Each wall is flat, endless, passes through zero and stands at right angles to its row. A trip goes straight from one point to another. Which walls does it cross, in order?
In the rows, 100 means zero.

Walls:
(1): 170 163 42
(2): 145 160 64
(3): 111 127 129
(4): 124 97 109
(5): 92 119 44
(6): 71 87 132
(7): 89 107 146
Trips:
27 133 88 to 68 127 101 => 3, 2
40 136 73 to 140 148 133 => 1, 3, 7, 6, 4, 5
110 40 99 to 118 145 90 => 6, 1, 2, 5, 3
90 107 142 to 134 166 72 => 2, 1, 6, 5, 7
40 91 75 to 133 92 72 => 6, 1, 2, 4
54 139 114 to 74 93 141 => 5

Walls:
(1): 119 35 129 175 100 103
(2): 66 66 178 138 129 142
(3): 95 34 85 137 143 151
(4): 103 79 77 120 46 145
(5): 31 155 112 81 62 133
(6): 127 71 102 77 32 85
(7): 99 88 153 127 106 100
(8): 83 118 136 82 102 86
(9): 58 61 75 75 178 102
(10): 81 85 62 90 60 100
(11): 87 43 90 92 110 146
(12): 159 167 133 78 125 117
Trips:
75 113 150 94 67 57 to 89 131 106 122 111 103 => 12, 6
130 145 121 67 94 105 to 152 50 175 171 89 124 => 7, 2, 5, 1, 4, 3, 11, 8

Walls:
(1): 101 80 106 189 60 122 23 110
(2): 82 45 91 136 154 141 94 53
(3): 72 134 105 115 113 125 69 107
(4): 77 82 100 112 69 92 153 104
(5): 38 62 106 96 75 96 57 123
(6): 89 91 117 153 52 95 147 100
(7): 131 166 82 30 70 112 64 130
Trips:
127 82 108 92 95 106 162 106 to 105 108 136 46 61 97 128 88 => 7
85 112 152 130 90 84 93 50 to 73 150 151 74 83 121 147 127 => 5, 2, 1, 7
114 125 29 112 55 156 145 68 to 153 155 93 158 51 114 54 58 => 1, 3, 2, 4
66 158 100 118 113 84 79 87 to 91 88 69 31 87 107 109 92 => 1, 3, 4
90 125 89 80 144 69 96 69 to 85 121 121 118 192 149 98 28 => 7
117 64 20 128 87 112 90 68 to 108 88 133 149 79 144 166 86 => none

Walls:
(1): 137 167 132 52 173 119 68 97 105 24 146
(2): 95 102 79 58 129 97 114 120 81 135 82
(3): 20 95 125 127 115 50 83 75 102 97 79
(4): 92 144 100 125 109 52 95 69 128 104 100
(5): 75 101 77 150 71 126 114 63 117 69 139
(6): 98 113 105 99 127 154 117 130 60 43 104
(7): 88 129 111 75 58 49 87 81 20 102 101
Trips:
153 42 95 40 105 86 59 98 115 62 132 to 132 52 107 88 117 166 195 115 72 81 92 => 6, 2, 1, 5
111 66 150 150 105 145 100 82 104 59 41 to 160 50 153 113 72 75 50 76 113 76 91 => 6, 5, 1, 3, 7
154 99 86 92 126 100 57 115 91 144 104 to 92 90 124 147 67 68 135 90 116 106 84 => 1, 4, 2, 3, 7, 5
152 111 94 82 49 29 75 84 64 99 93 to 76 93 90 120 80 56 139 155 122 122 75 => 2, 3, 7
107 110 75 92 112 90 74 128 80 103 24 to 114 105 128 73 124 22 133 117 103 81 109 => 4, 6, 1
116 133 102 149 110 90 131 20 103 126 83 to 109 42 108 101 129 149 134 85 83 67 115 => 7, 6, 3, 4, 1
89 83 121 141 109 88 118 77 98 90 107 to 70 53 69 85 110 84 174 75 98 102 114 => 2, 4

Walls:
(1): 97 98 94 138 145 149 64 150 95 112 80 181 39 117
(2): 151 22 105 86 143 104 109 87 96 135 94 30 83 91
(3): 121 80 106 147 134 172 74 106 132 102 134 125 72 99
(4): 81 108 106 100 122 80 107 84 66 125 118 116 75 108
(5): 114 40 58 100 82 79 120 71 90 89 140 46 121 87
(6): 144 143 155 49 124 124 120 46 94 91 45 76 35 39
(7): 113 50 81 94 105 134 126 107 167 151 139 74 164 65
(8): 164 133 107 75 96 131 76 106 35 91 68 75 102 70
(9): 74 118 88 130 142 111 141 98 145 123 95 86 136 137
(10): 105 111 98 55 38 98 124 132 130 108 52 122 97 139
(11): 95 98 63 79 121 114 106 96 45 82 108 116 53 132
Trips:
148 88 59 169 97 185 124 101 36 95 146 109 92 110 to 146 58 114 140 117 156 127 92 52 113 68 138 109 169 => 9, 7, 5, 10
92 85 102 161 125 104 46 63 98 40 103 107 51 87 to 168 55 59 150 98 65 139 105 121 51 81 176 102 137 => 5, 6, 4, 10, 9
40 113 110 88 117 154 139 60 47 98 126 115 77 74 to 100 149 48 95 94 91 131 115 54 49 88 96 104 80 => 3, 1, 5, 10, 4

Walls:
(1): 56 114 142 103 106 63 150 98 62 105 123 73 77 172 85 73 51 94 111 67
(2): 61 145 59 114 83 116 101 54 110 60 147 59 128 105 100 119 56 71 82 136
(3): 126 78 94 91 73 107 79 77 104 119 128 136 124 104 132 115 134 131 131
 134
(4): 118 144 112 120 102 107 70 123 108 108 137 93 106 149 80 127 108 108 94
 88
(5): 92 118 121 141 118 106 37 82 102 121 106 110 126 13 70 99 118 113 102
 169
(6): 117 86 117 66 137 66 167 168 101 147 81 93 104 92 102 165 160 55 106 121
(7): 152 77 102 120 60 133 133 79 150 128 117 151 56 79 134 112 88 127 141
 144
(8): 134 126 78 120 158 104 119 115 124 85 140 93 146 123 69 127 36 134 106
 148
(9): 104 84 123 102 111 89 99 155 64 105 185 87 92 77 44 54 115 116 124 62
(10): 185 46 71 98 47 111 115 148 79 106 116 114 73 116 45 80 71 85 81 126
(11): 117 71 120 98 121 70 67 154 117 74 144 119 109 84 131 107 95 100 71 82
(12): 50 105 102 112 99 114 95 163 82 86 64 89 133 94 64 83 96 74 68 91
Trips:
115 24 142 114 45 97 71 138 137 104 115 134 147 112 103 67 117 131 82 81 to 48 79 133 106 108 163 84 80 180 64 120 75 81 114 57 86 97 110 98 156 => 8, 2, 10, 11, 9, 3
148 61 93 98 108 101 136 124 95 158 122 75 127 117 114 87 127 131 123
 108 to 141 89 130 47 102 150 117 189 167 85 108 89 113 105 89 145 120 72 76 104 => 12, 3

Walls:
(1): 142 67 143 97 71 166 98 126 112 141 64 115 55 102 162 133 109 114 148
 120 95 72 75 43 115 107 76 87 85 109 148 99
(2): 119 144 77 55 149 85 89 85 72 95 136 65 110 91 103 49 92 98 60 45 110
 122 89 161 68 110 100 127 74 156 138 41
(3): 73 86 90 88 74 119 115 15 106 99 91 98 91 60 111 138 90 114 62 118 54 66
 87 104 166 113 109 91 111 62 105 46
(4): 88 134 96 115 112 69 102 51 161 138 111 90 112 156 106 56 100 98 49 136
 147 95 120 58 82 51 106 53 146 88 57 115
(5): 111 160 119 71 90 48 40 91 54 139 141 89 102 97 57 132 143 114 91 71 37
 96 88 117 76 113 122 105 92 112 113 102
(6): 69 85 104 153 63 91 77 133 126 86 90 130 62 103 112 89 117 106 100 84 98
 82 98 149 67 110 5 108 86 121 106 42
(7): 101 111 133 88 95 87 127 83 105 130 78 68 76 164 97 8 95 115 49 167 127
 111 68 104 156 23 51 136 79 115 105 98
(8): 35 99 115 97 110 116 103 94 90 151 47 132 139 114 117 146 47 90 79 126
 121 146 68 125 101 73 124 64 105 137 110 109
Trips:
133 99 104 92 90 105 128 68 133 96 115 115 97 85 65 111 119 98 101 97
 118 108 59 97 106 40 107 125 136 117 87 116 to 111 108 99 129 92 132 128 87 81 62 98 172 103 5 91 68 97 78 101 106 122
 143 86 154 71 100 127 97 132 71 82 57 => 8, 2, 7, 4, 6
94 123 132 124 131 103 138 78 88 51 88 161 74 110 82 122 122 60 104 114
 173 83 119 93 115 86 104 111 124 81 94 112 to 109 154 136 142 91 131 116 86 101 45 47 64 87 101 71 108 123 121 84 152
 73 121 126 102 105 94 125 144 169 90 62 119 => 8, 3
100 124 75 118 45 103 69 114 113 115 93 100 81 79 99 142 74 81 128 95 77
 97 50 76 113 127 146 88 88 118 53 93 to 98 77 96 115 122 100 160 96 108 106 116 108 148 83 133 116 145 60 86 163
 84 124 140 107 97 65 130 104 94 76 93 91 => 5, 4, 1, 7
133 102 96 118 156 100 116 112 102 106 44 129 38 125 116 67 116 70 85 99
 52 93 105 96 76 159 103 78 83 102 84 117 to 90 56 172 127 35 89 81 107 54 70 109 95 129 82 125 80 75 87 105 59 129
 76 99 118 92 127 77 146 119 102 108 94 => 2
95 102 104 60 135 115 127 108 70 113 99 131 63 45 97 109 94 108 129 98
 76 54 82 46 103 96 131 126 173 78 112 96 to 116 62 87 77 131 104 65 122 89 89 125 126 108 41 131 69 31 66 93 124 117
 85 68 112 77 140 97 95 106 70 93 124 => 5, 2, 3, 8, 1
65 66 91 107 65 90 129 119 77 75 86 58 73 106 102 64 101 84 120 58 95
 122 104 131 51 130 111 106 119 133 120 57 to 116 24 104 135 176 98 104 98 99 142 127 71 115 150 98 25 75 96 54 95 112
 123 41 104 102 81 127 109 157 141 95 88 => 7, 8, 4, 6

Walls:
(1): 113 129 156 106 68 129 88 105 135 86 83 109 121 84 130 67 142 136 89 88
 110 131 95 88 55 88 108 105 54 113 104 122 59 84 123 106 93 58 96 37
 121 113 122 141 78 100 51 87
(2): 91 98 81 101 116 111 94 84 104 91 91 144 73 132 126 111 94 116 111 76 94
 122 94 59 98 107 134 66 80 81 49 115 80 116 104 85 54 111 69 129 82 59
 121 52 64 96 87 75
(3): 82 122 88 98 78 109 80 88 53 57 150 142 94 94 126 95 114 117 97 125 161
 81 159 119 103 100 90 97 94 88 120 153 87 85 88 95 79 99 165 57 125 58
 131 105 146 131 111 90
(4): 125 138 103 111 80 100 111 71 122 95 123 45 83 87 102 131 108 53 102 113
 94 104 95 99 82 122 79 74 109 92 94 127 134 123 134 94 101 110 110 94
 127 99 102 83 107 102 125 109
(5): 143 88 72 62 138 93 63 110 89 90 141 109 108 134 125 145 93 114 96 96
 113 70 92 104 114 70 111 118 80 65 96 69 73 103 41 89 123 94 41 91 89
 85 102 67 79 60 84 83
(6): 116 150 103 169 133 84 108 80 108 89 58 105 140 120 103 106 44 71 118
 118 155 108 105 82 105 125 114 38 112 66 74 127 116 75 53 59 95 74 131
 93 93 134 120 88 53 92 84 118
(7): 98 98 140 70 135 129 84 94 151 106 153 105 100 114 107 97 148 123 104
 138 138 98 77 101 100 90 91 92 11 108 96 108 96 84 73 88 99 133 65 82
 76 140 112 99 94 83 105 82
(8): 131 65 95 88 112 119 36 58 124 93 84 56 92 80 92 113 80 55 111 94 163
 122 95 95 48 141 87 59 127 72 104 85 124 138 130 87 103 107 53 128 80
 106 97 64 91 96 107 73
(9): 116 92 88 98 114 146 88 96 94 114 88 84 65 89 98 96 119 137 134 71 118
 128 106 99 93 78 99 85 97 106 67 116 95 88 92 103 94 99 48 72 85 99 125
 115 85 113 159 115
(10): 84 161 136 97 135 94 138 95 94 130 112 128 56 173 110 111 102 118 136
 108 130 115 120 84 96 132 99 125 146 136 5 89 153 129 117 125 69 77 113
 136 114 121 96 75 97 66 123 104
(11): 94 77 104 71 106 84 102 117 122 127 93 106 120 136 103 67 87 39 119 123
 97 112 103 89 77 113 152 128 75 97 91 124 111 100 99 92 83 81 74 94 67
 110 94 104 135 99 25 100
(12): 77 143 103 93 92 163 118 62 86 122 102 133 57 104 113 109 88 96 102 78
 101 76 61 111 103 99 148 76 69 155 81 80 107 79 128 114 93 97 78 105 69
 71 145 135 136 85 101 87
Trips:
140 111 114 68 129 67 97 44 94 61 107 80 87 99 74 48 130 91 90 73 81 145
 83 120 100 93 113 114 106 108 107 52 99 78 62 165 119 120 96 77 107 73
 98 91 125 89 97 69 to 47 138 97 138 95 144 64 104 113 59 114 91 96 97 88 32 129 99 80 111 99
 111 77 149 101 97 111 51 114 99 149 80 114 83 111 80 99 133 78 109 88
 72 107 82 109 135 96 102 => 3, 5, 4
73 95 105 75 127 97 108 115 119 116 130 51 83 110 77 65 143 83 111 120
 84 94 144 99 125 109 83 96 90 112 68 133 92 102 70 119 131 78 107 59 71
 95 127 93 105 146 137 92 to 37 175 109 86 87 120 63 122 85 129 97 131 101 101 103 181 115 109 89 108
 82 149 88 64 70 78 139 97 90 108 111 117 114 76 85 69 99 73 111 104 95
 109 109 102 90 91 86 78 => 1, 12, 2, 6, 4, 5, 9

Walls:
(1): 73 76 94 102 71 122 71 82 144 87 70 112 123 147 104 94 102 130 92 99 63
 90 93 31 128 115 130 108 149 72 98 85 129 124 89 54 70 73 63 62 50 70
 69 64 73 86 101 53
(2): 118 43 127 133 103 83 67 104 142 92 88 184 100 89 40 66 99 106 87 108 94
 103 54 136 111 92 92 125 75 144 126 140 99 84 104 105 114 106 63 90 129
 107 115 156 57 58 68 102
(3): 69 137 94 83 107 80 108 114 126 73 100 82 131 82 80 70 31 101 74 64 43
 99 67 90 94 89 127 80 122 80 102 112 107 117 116 95 119 123 57 89 103
 117 111 109 78 131 47 120
(4): 109 50 65 92 72 155 116 72 90 131 148 99 86 90 102 152 128 90 97 120 81
 116 89 82 103 89 94 119 106 126 112 128 99 108 139 98 112 41 83 95 105
 87 101 103 87 69 116 93
(5): 88 60 89 140 112 86 91 107 50 163 121 40 153 62 112 101 100 109 44 108
 78 116 85 77 43 93 113 111 85 61 112 100 54 127 48 146 131 121 137 71
 101 101 104 82 75 117 143 93
(6): 108 125 104 151 37 86 135 115 71 127 96 145 105 140 97 114 123 92 101
 120 131 29 103 70 129 90 112 69 29 111 85 118 103 115 93 67 114 146 89
 158 64 112 95 84 135 105 107 106
(7): 96 46 132 113 132 63 110 75 116 159 63 99 135 101 141 112 115 78 147 83
 102 73 104 69 112 143 94 69 89 128 129 87 149 104 108 76 71 126 91 101
 118 93 126 23 139 121 92 89
(8): 128 128 108 90 36 134 117 100 127 98 74 67 61 99 57 137 65 107 91 51 86
 117 88 87 133 108 140 147 88 111 146 94 110 44 144 113 99 73 88 117 95
 83 143 69 79 74 132 99
(9): 120 114 87 116 142 92 46 119 112 148 100 66 123 159 81 93 99 176 84 120
 69 76 119 108 142 94 103 117 103 131 102 88 104 116 43 92 144 100 126
 107 114 108 50 108 65 139 102 78
(10): 111 24 145 142 65 86 103 73 82 77 108 101 127 57 113 112 133 168 122 65
 134 98 96 135 117 82 122 84 108 91 90 120 90 69 106 91 94 63 134 85 111
 104 138 70 93 110 102 138
(11): 94 167 92 105 144 70 129 48 119 76 83 112 125 109 126 134 97 58 81 110
 139 87 125 147 29 95 104 154 84 101 109 52 114 100 86 105 180 110 133
 91 93 93 94 163 106 107 95 80
(12): 104 77 58 44 93 79 55 86 93 99 115 150 91 90 66 143 154 95 107 79 65 96
 83 74 88 101 104 84 136 127 104 106 135 107 111 95 117 124 126 98 69
 109 109 153 109 77 72 147
Trips:
45 143 116 125 69 82 109 94 105 112 152 92 125 69 124 81 121 69 116 112
 115 88 94 95 146 131 115 97 72 115 100 72 79 79 95 93 85 57 75 119 98
 111 116 88 91 68 82 85 to 71 64 145 141 87 68 100 91 146 130 103 65 106 137 101 103 91 43 74 94
 123 114 110 98 39 89 51 97 76 70 106 74 130 90 97 77 82 125 89 84 118
 90 119 117 100 15 103 38 => 11, 2, 10, 5, 8, 4, 6
47 122 101 87 109 131 97 70 118 83 65 123 154 102 80 127 77 103 109 68
 129 108 62 108 113 121 104 134 40 73 125 121 83 130 94 79 98 98 103 141
 112 110 43 103 83 149 115 98 to 138 123 71 114 135 75 128 122 127 101 91 144 118 88 74 135 88 93 133 118
 98 64 115 110 173 77 92 161 96 106 117 70 96 95 90 111 149 100 123 133
 93 103 92 75 102 138 93 99 => 7, 1, 3

Walls:
(1): 139 105 93 85 60 103 32 54 117 104 107 76 122 44 116 108 87 59 112 94
 123 95 68 128 94 112 144 111 53 68 63 72 98 78 145 88 69 138 147 107
 123 127 65 116 87 105 100 127
(2): 62 105 69 82 90 117 44 92 105 108 136 130 108 180 157 66 79 102 85 139
 127 79 54 98 46 112 109 39 144 111 109 94 59 114 82 76 101 89 109 121
 74 105 102 82 71 113 115 83
(3): 72 119 122 91 95 133 108 124 45 61 107 38 124 125 108 132 61 105 143 134
 109 68 110 50 136 59 120 123 151 85 36 117 122 89 105 66 99 147 91 54
 38 195 143 106 153 82 90 61
(4): 126 112 124 140 138 84 103 85 93 97 131 97 134 136 128 125 86 111 106 78
 122 169 71 99 107 105 100 92 128 77 94 131 104 101 127 81 127 76 110 90
 87 127 88 97 72 98 135 24
(5): 125 79 84 121 86 92 67 82 120 105 104 89 94 109 73 67 93 60 113 85 91 11
 88 71 139 86 66 56 115 54 91 193 111 131 71 106 55 91 82 93 87 144 141
 74 128 97 105 88
(6): 103 110 106 61 86 81 132 30 99 127 77 96 105 98 113 178 68 59 134 119 49
 146 112 114 127 50 56 92 91 31 111 100 98 115 119 112 116 94 86 70 22
 103 106 105 108 105 93 49
(7): 31 71 122 134 97 129 127 58 95 122 108 95 57 66 96 110 101 78 101 135 77
 94 124 89 96 88 116 34 91 112 60 149 88 124 111 32 107 108 41 172 124
 70 95 173 79 71 59 64
(8): 41 140 118 98 119 113 103 109 96 106 109 45 101 129 48 119 115 80 124 81
 134 123 65 120 66 86 128 115 58 74 93 93 155 171 147 78 136 63 34 139
 114 111 119 150 102 144 73 68
(9): 24 137 84 75 139 86 126 149 153 76 153 118 70 77 31 69 81 88 155 56 86
 78 89 91 76 49 104 91 100 85 68 147 145 85 130 133 104 64 51 74 50 156
 70 92 73 112 61 90
(10): 79 21 73 161 161 94 132 93 114 153 111 117 89 112 81 125 88 106 76 83
 143 67 64 142 37 132 110 118 91 103 100 82 83 153 177 104 102 58 92 130
 54 124 70 35 44 89 78 62
(11): 134 70 97 116 72 104 149 132 95 153 51 98 93 42 134 72 106 84 103 135 94
 134 70 47 88 91 42 68 127 79 81 142 106 99 121 164 137 97 117 79 147 85
 152 104 107 117 143 107
(12): 112 89 41 62 107 80 99 126 153 81 114 65 40 68 103 160 111 115 73 98 108
 124 74 145 107 157 63 94 122 117 156 76 95 108 94 113 137 100 82 120 50
 131 84 103 45 152 88 142
Trips:
118 136 92 122 128 37 120 137 61 101 90 136 107 100 162 115 98 129 118
 130 84 136 89 141 108 77 95 70 136 92 65 61 74 16 73 119 117 113 155 91
 43 80 113 143 91 96 111 72 to 119 89 87 139 193 92 149 111 34 104 110 80 141 97 56 134 114 81 74 98
 110 65 73 80 130 71 138 67 103 92 97 157 89 123 106 102 94 58 84 147
 111 119 144 68 108 110 92 127 => 12, 10, 2, 5, 7, 9, 8, 6
83 100 101 84 97 77 69 131 94 127 119 76 69 10 99 103 116 97 161 123 31
 121 105 101 70 109 115 117 127 122 133 123 92 100 110 83 117 86 110 100
 136 129 88 102 102 108 94 94 to 115 42 123 32 82 111 68 105 94 86 96 99 124 109 87 90 109 111 154 70 51
 143 167 124 121 94 67 128 71 117 101 104 119 127 116 79 58 107 116 92
 56 81 83 119 166 48 57 134 => 6, 8, 3, 11, 12, 7, 9
108 78 82 161 78 102 99 105 148 84 93 99 129 94 121 48 57 139 26 111 138
 140 110 85 103 125 124 106 80 157 79 133 85 70 113 46 142 88 63 108 96
 112 86 79 180 44 80 123 to 135 149 89 77 105 107 125 88 81 122 85 130 114 57 106 96 131 136 90 81
 79 149 86 107 101 87 67 119 93 37 63 111 142 135 46 152 122 134 108 56
 36 112 58 69 27 63 144 62 => 11, 2, 7, 6, 9, 12, 3, 10
